Each wall is flat, endless, passes through zero and stands at right angles to its row. A trip goes straight from one point to another. Which walls does it cross, in order?
In the rows, 128 means zero.

Walls:
(1): [113 132 135]
(2): [126 180 139]
(3): [160 139 140]
Trips:
[133 103 176] to [116 104 129] -> 3
[144 172 130] to [131  84  99] -> 2, 3
[139 152  98] to [114 141 150] -> 1, 3
[182 149  93] to [ 81 108 136] -> 2, 3, 1
[123 137 120] to [ 73  85 114] -> 2
[111 118 105] to [127 132 149] -> 2, 3
[165  76 137] to [139 137 136] -> 2

Walls:
(1): [157 143 130  80 110 128 116 119  93]
(2): [185 153 155  79 125 153 130 103 157]
(3): [124 124 113 148  96 143 145 131  63]
Trips:
[153 104 151 111 121 134 135 115 137] to [131  83 120 126 191 118  70 121 136] -> 1, 2
[ 99 147 166 166 102 109 102 139 104] to [151 103 127 164 116 149 145 143 114] -> none
[ 90 118 175 132 160 101 156 134 130] to [115 125 108 139 145 115 144 136 150] -> none
[144  75 143 138 116 118 136 139  73] to [ 96 114 110 113 145 153 148 111 181] -> 1, 3, 2
[164 151 123  89 176 173 146  88 108] to [139  81 134 174 142 187 126  99  89] -> 3, 1, 2
[107 110 117 104 143 144 122  96 144] to [154  98 129 115 105 112 134 122 108] -> 1, 3

Walls:
(1): [133 139 144 114 120 145 110  93 157  98 160 113 173 117]
(2): [131 126 152 134 114 195 117 126 186 105  78 150 127 108]
(3): [100 129  87 101  96 155 181  83 134 122 154  98 129 107]
Trips:
[120 152 173 165 116 126 105 124 121 137 114  88  90 123] to [102 143 127 115 130  96 110  75 133 100 103 146 153  59] -> 1, 3
[ 94 106 142  96 138 112  97 158 152 139 131 167 167 101] to [137  95 126  92 141 119  68 146 118 153 153 106 161 119] -> 2
[ 95 137 137 163 100 139 106 207 118 118 131 150 137 133] to [ 96 131 152 150  97 142 157 139 109  76 189  97 103 122] -> 2, 3, 1

Walls:
(1): [114 127 110 167 155 141 144 151 131  95 187  80  95 119 134 128 108 141
 130 200  75  67 157 149]
(2): [ 98 158 138 112 127 128 161 120  96 108 105 129 142 152 159 106 118  97
 100 102 103 149 126 155]
(3): [154 141 130 121 124 147 115 142 126 127 169 205 104 133 104 185 108 135
 114  86 168 161 132 130]
(4): [106 104 166 119 157 131 165  91 154 147 121 140 150 102 141 112 118 105
 113  97 167 183 159  95]
(5): [134 146 123 141 106  78 135 142 145 114  84 145 151 113 101 114 116 131
 138 117 149 138 108 125]
(6): [131 136 121 110  98 106 168  87 118 123 120 108 141  65 133 118 105 138
 103  68 109 144 118 128]
Trips:
[113 151 120  85 127 133 114 142 127  80  98 135 116 137 108 123  81  94
 157 142 100 107 139  69] to [139 169 144 120 126 112 133 168  89 142 122 117 170 136 164 133 144 103
 112  81 158 124 123  88] -> 1, 6, 4, 3
[105 144 136 122 125 153 163 117 121 124 131 121 139 133 158 140 171 128
  97 115 183 133  51 154] to [ 82 124 124 148 128  86 120 111 167 145 116  91 121 141 153 150  95  89
 129 105 138 113 146 136] -> 5, 3, 1
[179 160 154  78 115 171 151 158 164 159 156 128  90 134 102  88 144 133
 139 137 143 129 128  93] to [139  89 160  85 139 148 145 147 193 176 127 127 166 122 125 132 134 172
 108 104 119 125 106  95] -> 6
[ 98 107 119  61 122 109 100 184 127 185 145 132  65  82 156 119 120 114
 147 139 131  80 119 130] to [165 106  64 107 145 137 110  95 140 109 114  85 130 122 136  51 130 145
 140 161 134 115 111 161] -> 6
[ 92 135 160 152 128 112 166 185 128 179 133  92  35 122 136 152  81  97
  74 153 103 128  97 125] to [115 138 111 118 127 114 144 117 112 110 126 146  65 166 108 133 142 103
 146 152 130 120 124 158] -> 3
[ 97 156 137 107 120 135  95 120  98 156 137  66 134  84 114 107 141 139
 159 116  91 148  89 110] to [107 155 118 124 141  95 120 129 175 141 110 159 151 136 135 127 156 154
 153 149  85 113  84 111] -> 2, 5, 6

Walls:
(1): [141 136 128 137 158 141 144 107 121  74 118  97 156 155 156 121 135 116
 108 132 138 148  79 115  56 113 128 162 117 143 120 180 143 142 131 153
 150 149 139 141 123 100 150 137  79 136 128 127]
(2): [119 109 153 119 152 133 141  77 194 105  95 130 114  97 147 142 136 124
 133 100 132 161 158 205 121 111  89 141 147 109 149 131 123 145  98 133
 159 119 113 132 177 122 115 144 114  99 147 139]
(3): [140 138 132 124 154 127 157 145 154 106  97 120 107 139 136 156  84  93
 152 101 145 112  97 145 126 126 150 134 149 133  87 113 103 157 174 135
  99 186 119 146  74  95 163 130 116 131 114  89]
(4): [173 185 129 144 146 137 130  89 161 131  91 140  82  82 152 191 162 105
 171  77 110 139 124 111 122  95 168 131  88 151 135 150 118  91 145 127
 123 104 174 129 114  94 117 103 130 143 135 127]
Trips:
[ 83 133 134 107  69 141 169 101 130 115 137 134 159 105 141 110 102 168
 154 134  87  81 104 154 149 127 125 110 115  90 151 107  92 129 164 130
 170 105 111 161 101 128 175 132 128 151 116 108] to [151 123 152 114 123  95 153 114  77 190 114 102 102 104 166 157 181 112
 201  97 151 104 121 155 148 117 183 105 143 143 145 122 156 129 100 150
  81 100 109  91 134 136 110 129 127 113 160 145] -> 2, 4, 3
[127 125 157 164 141 145 155 114 131 111  97 149 125  84 114  71 120 126
 124 145 171 106  98  92 164  77 103 178 131 139 122  97 102 169  97  97
 128 152 148 152 127 136  91 117  72 112 155  85] to [168 101 123  93 167  63 168 132 116 139 140 128 134 130 139  97  85 124
 185 118 144 125 123 156 130 121 127 122 124 148 115 138  71 167 148 129
 149 116 140  90  99 151 126 104  95 111 115  92] -> none
[ 84 106  86 120 141 151 140 158  97 136 121 131 142 110 146  95 139 135
 126 107 123 137  76 130 121 132  97 142 153 145 110 211 104 120 138 157
 124 127 115 111 113 162 123  94 141 156  61 125] to [114 148 112 145 144  94 133 207  71 170 140 126  83 114 129 102 170 119
  71  96 158 102 144 166 144 165 132 119  99 102 140 171 146 150 111 111
 118 133 117 109 152 169 140  93  95 172 124 138] -> 3, 1
[121 104 120 118  98  90 145 110  81 184 133 137 165 125 120 132 130 142
 124 122 124 164 145  91 106 154 169 154  90 135 135 109 134 123 125 160
 167 113  59 142 146 147 162 106 123 114  95  97] to [145 172 118  98 123  98 119 156 169 121 135 139 108 105 103 125 121 115
  99 171 100 129 144 158 146 159 107 106 139 135 165  84  61 137 111 146
 124  95  75 102 154 120 112 119 163 174 153  50] -> 2

Walls:
(1): [145  78  96 101 138 104 108 120  90 125 135 122 101 136 105 139 163 138
 159 146 129  92 125 187  99  97 124 117 119 103 128 197 178 131 117 113
 163 140  86  76 137 123 125 121  97  92 167 187]
(2): [155 105  98 115 130  86 118 110  85 169 179 116 101 126 128 178 147 151
 167 139 173 162  51 135 144 124 128 188 137 145 103  89 139 120 123 131
 117 161 143 151 118 143 129 117 167  97 180 137]
(3): [124 126 132 151 108 191 149 183  89 115 146 114 145 133  88 193 139 151
 100 122  68 129 100 131 131  96  81 109 183 180 115  84 102 130 169  76
 166 118 106 124 117 171 105 105 105 109 150 155]
(4): [139  90 114 115 138 126 116  60  80  91 129 131 128 128 150 134 132 114
 131 138 133  90 118  98 156 150 160 140 141  97 129 122 122 103 126 130
 149 130 154 165 158 173 180 109 135 138 155 123]
(5): [141 123  91  86 143 148 107 168 122 180 156 102 100 106 190 143 104 158
  83 112 118 169 108 123 122 108  97 131 101 167 152 118 128  92 110 175
 130 119  90  71  75 146 160 103  81 136 168 201]
Trips:
[ 89  85 131 168 132 122 120 158 110 122 137 152 155 128 154 151 142 165
 123 135 150 136 216 116 130 127 129 178 164 118 127 147 127 165 132 186
 105 186 112 107 154 112 155 138 145 138 175 141] to [156 106 146 123 196 113 143  67 107 114 110 129 112 134 133 119 140 132
 110 134 131 104 135 146  95 125 140 102 102 131  92 125 148 138  98 123
 129 155 152 113 139 132 117 163 131 184 120 132] -> 5, 2
[157 151 131 168 156 117 118 162 120 105 120 136 171 147 133 199 111 143
 142 119 181 136 130 140 172 136 134 141  97 127 118 142 144 109 145 103
 177  92 135  98 137 141  93 115 147 101 126 134] to [147 120 151 120 113 147 146 107  87 103  87 156 144 131 134 148 156 121
 167 112 123 130 148 157  95 139 161 143 124 118 128  93 187 129 191 137
 115 111  89 146 141 145 103 123 131 125 140 127] -> 4
[158 107 164 112 127 136 146 124 101 105 104 145 123 110 100 124 146 109
 146  86 108 125 124 136 115 121 133 143  89 118 159 123  87 222 123 107
  88 107  71 178 130 136 154 120 153 153 179 110] to [112 114 155 127 148 144 100 122 164 176 130 115 140 118 139 144 134 119
 160 150  83 124 117  93 106 110 134 190 167 144 171 149 127 137 105 149
 149 116 143 142 121 119 118 167 148 150 148 103] -> 2, 3, 4
[ 72 124 121 141 127 137 118 131 139 151 136 127 167 166 118 121  94 135
 141 123 107 149  88  70 128 142  94 108 146 177 114 141 179  79 140  81
 146 150 141 132 128 137 112 130 139 107 144  89] to [145 119 163 101  89 134 106 106 120 155 153 121 154 126 131 133 136 144
 117 162 111 142 169  91 125  89  72  90  71 107 153  94 157 139  86 122
 137 108  94 145 108 134 146 162 123 119 147 111] -> 5, 2, 1
[ 96  87 112 108 124 171 100 159  86 143 112 100 118  97 112 109 142  92
 130 136 158 133 144 136 133  75 128 142 125 120 134 144  95 146 166 139
 174 121 119  61 139 143 135 103 124 113 153 121] to [ 99 122 153 138 143 164 145 122 104 129 126 151 115  90  88 157 128 154
  57 120  81 107 117 165 104  64  96 179 160  84 105 181 119 120 135  80
 177 108  96 143 117 129 156 159  98 123  68  67] -> 4, 5
[141 128 131 134 162 120 119 124 157  67 121  91 157 147 133 138 162 129
 130 136 104  88 127 104 164 133 108 113 126 153 106 150 123 138 114 114
 135 105 161 134 114  94 127 151 138 110 110  75] to [145 146 140 174 100 139 107 116 153 131  77 101 110 133  91 134 112 135
 131 133  87 124 136 130 129 130 108 156 195 145 155 150 132 135 105 117
 116 119 152 105 159 137 106 143 106 153 135 110] -> 3, 4

Walls:
(1): [134 132 152 125 126 120 142 120 106  95 113  81 140 122 121 121 151 134
 110  89 104 119 172 155 153 191 121 147 129 155 128 143 126 140 145 127
 136 102 133 141 139 129 153  86 135 150 167 159]
(2): [ 97 144 162 162  94 133 120 144 128  90 147 104 164 144 149 123 141 136
 142 115 185 152 124 183 178 107 133 131 117  85 137 104 144 106  93 158
 136 113 160 101 156 167 114 116 151 198  99 140]
(3): [160 171 142 149 119  82  95 170 147 149 180 155 157 133 118 140 135 102
  72 149 138 133 121 132 127 129 104 134 161 103 116 101 180 133 133 119
 173 145  78 111 119  61 183 151 134 177 105  78]
(4): [135 173 134 146 123 124 125 108 151 155 164 113  91 129  86 156 126 185
 160 110 159 125  91 105 126 136 228  94 112  81 113  91 143 139 135 181
 110 148 114  98 163 143 176 158  99 145 147 122]
(5): [151  65  90  92 170  99 131 166 148 142 153 120 129 126 181 140 160 162
 138 116 116 117 181  96 162  83 118 133  77 117 163 136 154 108 149 137
 123 104 112 145 152 104 168 162 165 154 104 201]
(6): [107 174 158 146 146 101 121 134 103 103 135 140 108 125 151 147 154 126
 133 116 170  75 145 110 145 122 110 156 152 147 115 101 124 109 132 181
 142 139 132 104 130 177 121 135 148 120 108 161]
Trips:
[114 120 114 122 106 165 145 130 174 124 158 107 159 115 137 143 101 117
 136 130 106 127  97 164 127  92 164 119  70 145 117 140 157  99 176 178
 138 117 140  85  54 136 131  96 172 128 153 123] to [130 103 122 106 116  74  96 125 115 150 142 134 164 159  80 194 144  83
 143 106 169 134 115 142 127 208 130 178 107 121 121 150 118 164 144 127
  89 137 104 124 107  87 138 136 133 155 177 128] -> 1, 3, 5, 2
[143 110 166  91  85 139 145 142 128 137 111  93 179 119 121  99 119 124
 155 132 145 126  91 176 173 160  87 137 159 130 126 103 151 110 133 108
  85  99 131 129 182 166 164 114 142 146 140 147] to [129 171 135 125 121 113 203 104 102  99 113 157 143 112 107 138 157 146
 102 123 124 135 112 134 104 122 111 112 152 150 132 114 113 141 138 176
 120 154  89 143 188 132 140 151 123 148  78 128] -> 6, 3, 4
[149 138 147 152 116 116 106 125 157 124  98 104 166 119 148  91 109 135
  65 109 151 145  83 116 169 130 158 141 108 179 126 138 173 162 136 145
 110 108 124 171 132 135 127 141 130 114 165 139] to [128  96  61  69 165 128  99 150 136 141 152 136 161 176 113  91  95 145
 154 111 146 116 172 141 124 120  99 121 167 118 156  99 124 137 128 133
 133 135 137  87  80 127 119 161  94 127 135 168] -> 5, 4, 2, 1, 3
[108  87 101 149 107 124 116 115 162 134  62 158 120 138 122 107  76 146
 141 151 104 151 105 116 181 134  97 170 138 118 111 112 119  83 144 123
  88  95 115  89 133 154 111 127 141 209 123 128] to [139 140 141 119  71 121 150 174 145 142 115 107 147 151 202 108 142 148
 117  82  85 152 137  97  94 137 114 117  96  97 102 155 119 125 134 117
  88 135 141 125 100 161 138  91 120 141 137 154] -> 1
[164 166 177 139 103 132 144 158 122 115 153 122 116  85 102 157 148 164
 111 139 124 126 147 203 127 170 126 134 139 171 132 107 151 146 133 146
  98 159 142 127 144 153 156 127 109 139 118  99] to [110 129 121 160 125 103 129 103 134 179 125 104  93 110 110 103 141 104
 135 107 121 118 194 119 129 136 139 159 136 116 132 151 114 145 115 121
 144 173 180 140 113 146 156 135 140  85 111 109] -> 2, 3, 4

Walls:
(1): [187 125 142 134 120  82 133 139 126 124 146 104 163 137  96 158 136 138
  86 141 171 117 130 125 107  99  66 127 108 137 117 129 113 186 133 119
 117 108  71 176 129  85 108 109 190  76 130 137]
(2): [ 86 108 113 142 133  98 149  88  92 147 105 146 118  95 145 149 128 143
 117 101  89 150 162 135 111 114  90 136 140 108 111 108 143 148 155 169
  83 172 133 126 100 139 154 138 146 106 131 141]
(3): [122  97 156 131 110 100  95 173 143  77 104 137 156 152 147 118 152 104
 127 127 137  81 124 118 149 144 128 150 139  65 149 113 179 188 119 182
 154 127 123  98 113 141 118 169 145 114 106 137]
(4): [140 133 116 167 146 104 116 115 144 152 116 126 119 122 108 138 114 116
 110 162 121 117  77 106 123 160 124 177 144 132 119 102 109 121 123 137
 102 107 169 179 135 172 104 108 130 128 104 116]
(5): [ 83 110 154  94 124 113 143 136 117 128 120 138 126 122  84 134 121 107
 106 108 116  91 165 133 124 102  88 106 148  91 184 167 121 133 142 136
 135 137 137 122 144  89 116 132 116  90 107 110]
(6): [ 99  87 142 134 139 105  92  98 127 123  98 187  97 113 128 137  74 134
 138 109 165 172 103 151 106 132 139 150 106 109 102 107 150 129 144 138
 100 157  89 106 158 135 111 137 128 118 105 130]
(7): [119 109  75 127  67 123 107 105 106 164 135 157 133 118 135 182 143 138
 170  98 109 102 142 120 122 104 119 105  69 168 130 143 144 149 107 127
 147  81 150 146 117 105 113 176  75  97 153 104]
(8): [162 146 108 137 141  90 115 104 110 126 148 146 137 114 148 175 170 152
 129  96 127 111 115  94 109 158 151 136 100 112 128 162  92 114 119 113
 108 119  55 122  80 152 167 137 128 108 155 151]
(9): [147 135 147 120 146  98 120 141 185 102 143 155 180 185 131 149 161 155
 152 143 129  85 112 131 122 102 142 113  87 130 164  88 120 151 130 140
 114 145 133 153 103 127 112 126 121  78 118 113]
Trips:
[172 128 118 127 109 127 159  93  89  98 159  89  96  79 106 170 134 138
 118 142 154 130  94  74 155 162  99 110 129 116 133 116 119  77 124 118
 123 160 146 155 127  97  98 159 108 127 169  96] to [160 112 152 133  84 132 158 121 125 185 106  82 108 158  91 146 113 158
 173 109 154 102 125 116 169  88  69 100  53 132 154 120 106 177 160 125
 146 146 174 155 116 145 116  97 156 112 192 114] -> 5, 9, 8, 2, 4
[100 116 154 106 155  75 115 159 143 180 130 154 150 161 118  91  92 135
 150 135 111 117 138 105 171  98 103 108  91 138  47 101 121 112  96  88
 103 159 167 134 172 124 127  94 153 129 157  73] to [141 160 154 184 126 110 141 137 166 135 132 162 114 146 141 107 122 159
  97 124 114 153  78 145  82  93 119 148  93 137 132 100 147  79 120 129
 177 121 134 142 121 107 158 143 166 133 169 102] -> 8

Walls:
(1): [119 124 149 140 109 161 120 119 154 139 115 202 129 108 145  90 174 127
 124 143 149 100  73  97  85 138 145 119 145 112 103 160 164 125 130  97
 146 170 160 180 111 129 133 112 122 132 125 127]
(2): [109 137  92 145 118 123 173 137 144 132 142 151 125 132 115 123 150 168
  83 114 157 142 152 134 102 190  82 118 131 112 180 110 178 183 158 116
 139 115 115 135 139 113 150 124  82 105 149  99]
(3): [130 107 124 117 128  93 116 157 123 132 138  95 129 151 114 145 150  91
 129 125 119 109 195 147 170 157 131 107 172  96 128 110 153 101 133 116
 144 144  95 154 158 134 119 170 106  94 123 129]
(4): [186 149 153 117 165 111 129 108  87 128 125 115 198 117  95 158 112 103
 125  89 138 178  92  86  77 131 113  96 149 108  88 129 114 136 118  99
 122 116 136 106 128 121 136 170 111 117 178 122]
(5): [112 132 132 125 132 134 113 124 156 136 132 150 143 153 136 109 104  87
 102 162  86 109 139 150 124  81 125 160 177 135 126 135 112 172 103 111
 117 110 124 132 137  96 164 126 153 143 102 140]
(6): [113 126  67  98 119 103 116 148  99 148 123 148 121 148 125 125 142 142
 147 125 181 108 119 126 135  59 133 140 111 121 175 130 135 123 136 149
 168 161 139 149 112 132 146 127 206  75 144 119]
(7): [102 151 129 134  87 109  87  94 189 150 117 124 131 113 112 122 109 119
 131 136 116 108 121 149 102 106 156 116 122 109 125 131 166 185 154 115
 157 128  81 146 121 146  86 123 140  97 146 141]
(8): [ 86 168 103 171  93 130 105 178 125 109 165 128 110 106 124 131 170 111
 142  97 141 155 159 170 164 178 164 112 154 140 115 113 146 133 109  89
 145 155 142 155 113  81 140 126 117 152 113 121]
(9): [ 79 107  99  71 207 159 137  85 146 148 130 109 126 192 121 140  94 152
 112 168 163 108 122 101 138 196 117 117 150 124 154 141 148 147 100 135
  89 118 131 134 124 108 175 152 157 116 150 145]
Trips:
[160 175 166 111 148  56  82 108 160  99  86 163  87 149 129 119  96  90
 133 138 113 138 126 138 160  97 126 189  79 142  91  90 167 134 143 167
 127 143 123 145 118 134 111 111  81 146 114 103] to [ 95 121 142 135 123 176 130  77 114 122 150 102 109  74 137 134 144  88
 141 100 132 118 142 135 116  91  91 192 102 126 125 168 110 150 117 161
 134 141 146 145 127 109 114 116 130 120  99 125] -> 1, 6
[140 159 139 111 119  93 117  98 166 153 157 141 155 131 125 131 115 153
 126 146 155 104 100 119 153 150  90 150 166 139 189 151 188 118 162 124
  97 107 136 157 143 138 103 129 118 131 138 119] to [136 143  92  85 152 139 112 146 116  85 163 118 152 128 117 116 110 120
 126 166 155 164 166  72  95 150  99 152 157 126 124  92 108 143 128  96
 145 100  87 137 138 131 134 161 161 102 117 124] -> 5, 4, 1, 7
[122 152 110  88 127 129 173 155 164 135 150 122 121 163 157 127  74 161
 117  94 148 136 139 165 166 150  78 135 139 117 141 100 105 120  89 148
 135  76 159 134 136  74 170 117 133 104 114 121] to [ 68 138 112 114 145 127 156 135 130 132 149 153 122 110 139 118 162  85
 107 177 144 103 129 120  96 142 107 102 100 146 119 110 163 148 127  89
 158 145 101 138  99 103  90 156 154 100 118  81] -> 1, 7
[144 155 130 105 136  75 103 117 114 143 158  77 193 143 126  99 128  93
 112 116 127 104 139  99 172 158 148 105  93  93 118 130  96 138  96 168
 155 116 118 177  89 134 173 132 147 115 110 165] to [102 146 138 134 175 143 150 132 181 135 150 157 122  91 122 137  88 100
 102 118 115 136 112 147 145  81 105 159 174  72  74 125 104  86 131 144
 147 102 127 117 150 136 144 136 107 105 137 141] -> 8, 6, 9

Walls:
(1): [107  92 168 186 112 128 148 134 110 141 148 105 178 122  92 110 133 119
 143 128 108 183 126 146 111 113 154 107 185  98 113 135 151 118 139  93
 121 131 138 130 144 111 193  77 112 141  91 108]
(2): [120 153 125 123 150 117 111 158 126 126 107 153 105 117 128 162  82  99
 132 137 129 140 115 107 142 162 122 164 125  28 134 118 123  90 159 138
 163 102 100 148 164 146 141 182 159  73 126 130]
(3): [ 66 133 138 105 140 134 131 140  96 146 120 106  47  88 129  58  78 151
 125 136 182 178 113 134 139 136 112 159 115 151 174 114  90 102 107 103
 105 143 151 105 134  91 123 113 108 160 140 118]
(4): [130 144 149 122 147 145 134 182 158 146 126 114 164 155 110 138 143  72
 122 152  95 125 123 128 152 118 128  71 161 135 131 130 166  99 121 160
 109  88  84 142 116 109 103 126 117  84 116 127]
(5): [ 89 125 114 121 171 137 207 178 157 128 176 189 119 101 102 129 100 144
 144 115  86 134 163 109 154 160 124  81  73 109  78 109  83  89 125 113
 151 138 110 119 180 159 155 155  99 155  73 145]
(6): [141 113 128  97 106 137 174 131 115 103 103 131 113 118 110 162 128 144
 103 146 168 110 181 110  72 113 113 118 107 139 104 103 122 151 138 177
 128 144 141 169 111 168 189 142 101 130 113 144]
(7): [104 144 103 127  79 143 158  82 129 155 140  92 133 115 155 159 175 156
 118  89 163  95 129 103 106  94 113 101 134 123 109 134 203 117 165 102
 159  67 160 114 122 122 117 145 142 164 149 158]
Trips:
[175 113 169 119 117  89 123 106 147 122 139 121  82  89 147 151 143  95
 124 128  85 120  85 151 140 103 114  95 143 123 132 104 128 142 158 125
  94 151 191 114 110 168 118 123 117 126 127 157] to [141  93  90 150  70  73 104 148 147 134 121 147 111 115 152 141 132 120
 135 138 120 168  99  92 112 113 170 135 113 116 104 143 148 126 120 108
  91 112 130 160 112 151 160 133 137 100 115  80] -> 1, 7, 2
[118 148 156 137 124 140 162 130 103 160 189 139 113 162 126 150  83 101
 177  96 141 121 120 137 162  99 162 171 116 132 119 175 160 115 108 139
 175  93 138  98 104 146 100 123 131 153 135 143] to [ 85 167 108 143 143 143 126 147 147 143 140 168  65 128 135 138  96 112
  99 114  71 142 126 154 123 160  88 127 108 108  89  92 119 145 109 123
 116 118 125 105 114 115 107 117 123 193 130 148] -> 4, 7
[155 136 136 157 122 134  66 156 129 196 129 125  82 180 101 118 157 105
 133 143  58 111 121 124  95 130 111 117 117 127 153 156 128 155 178 103
 118 123  95  86 122 111 155  88 137  79 156 139] to [150 153 112 162 151  81 152 118 101  93 124 177 131 106 136 109 140 139
  95 172 141 131 143 145  80 160 130 122 131 169 105 154  91 142 126 109
 150 166 161 104  81 126 114 120 114 126 168 131] -> 2, 1, 4, 6, 3
[112  89 120 109 175 159 139 123 160 134 122 161 144 140  79 114 141 106
 126 150 117 143 129 131 118 136 129 132 164 134 180 151 158  98 104 158
 109 118 119 109 126 125 153 169 131  55  95 125] to [ 99 131 168 155 136 189 144 125 124 151 112 161 157 162 114 122 137 117
 114 125 135  73 162 171 127 130 133 114 116 119 117  75 138  93 114 146
 160 132 116 130 190 117  91 163 122 147 167 111] -> 1, 7
